Each row of a before or after table is a point. The points were changed in one or more steps. Then noise was added and the rows were shuffled. The steps act on how far a point lies along the listed directions, d1 being the first. Name the steps. A step turns or swaps two directions, mirrors them in a line or flattens them onto one, adds a multiple of one to another, or multiplies one. Angles are multiples of 10 degrees, from the lower direction toward the higher: turns from -170 to 170, lines from 10 to 170 but not 90. Use the fewest steps. Two steps may share a direction if one is a turn and the other turns, adds or multiplies; they go together, in the order done. Otherwise the lowest direction goes first.
In the rows, 100 means zero.

Directions:
(1): 129 42 74
(2): 105 74 165
(3): 36 72 93
Before:
71 104 90

96 95 102

105 100 102

115 80 85

115 81 98

117 67 94

94 88 92

106 90 101

83 112 87
After, 9 rows:
99 98 92

107 72 88

99 94 102

138 5 59

140 27 73

117 79 80

102 140 107

100 144 93

122 40 78
Steps: multiply d1 by 3; turn d2 and d3 by 100 degrees

Directions:
(1): 123 111 146 76 99 180
(2): 188 105 111 94 75 66
(3): 131 56 59 158 119 138
Before, 11 rows:
90 91 63 113 101 95

55 110 96 91 119 122

118 104 103 80 93 122

128 102 85 108 91 65

78 117 99 84 98 101

141 82 90 110 95 82

141 94 78 114 104 70

59 102 90 96 105 122

98 140 158 35 94 111

145 89 84 108 97 76

92 86 73 113 109 95
After:
99 87 95 113 121 150

26 159 142 14 85 3

100 107 109 99 105 140

120 111 94 92 96 62

109 91 95 115 122 156

135 89 80 112 98 135

132 79 87 115 106 124

102 74 91 113 114 149

96 129 112 72 84 78

81 95 77 95 103 89

121 104 87 92 85 76
Steps: turn d1 and d2 by -160 degrees; multiply d2 by 0.7; multiply d3 by 2

Directions:
(1): 77 153 100 128 158 120 38 136
(2): 84 63 70 145 63 99 31 51
(3): 32 85 28 83 91 130 125 133
(4): 74 157 126 82 66 164 108 47
(5): 124 37 130 79 111 177 77 125
(6): 132 125 70 24 64 85 47 119
Before (13 x 8):
167 110 142 111 102 63 72 79

159 118 117 68 92 119 122 86

65 149 122 149 87 107 100 51

93 82 70 75 54 104 50 79

85 86 105 143 82 124 117 51

126 152 122 107 92 67 58 76

109 123 78 110 105 79 39 113

111 93 98 64 71 85 123 96

117 131 130 90 123 131 81 116

92 72 93 151 109 55 121 86

102 152 106 73 83 175 61 118

82 88 103 108 93 125 100 113

97 80 100 195 128 75 63 87
After, 13 rows:
147 112 116 60 86 140 121 83

93 117 115 121 95 85 103 96

77 46 87 131 111 103 127 109

92 41 88 173 143 107 72 122

120 124 124 94 129 112 77 123

97 73 88 82 98 151 52 127

122 176 115 98 84 110 53 98

106 86 65 108 112 94 32 135

137 42 112 82 106 150 67 121

84 97 109 135 82 135 126 52

96 95 78 87 45 86 39 53

46 100 103 125 96 162 106 97

103 104 99 62 61 102 121 83
Steps: add -0.5 times d1 to d4; add 0.3 times d6 to d2; mirror d3 and d5 in the line at 140 degrees
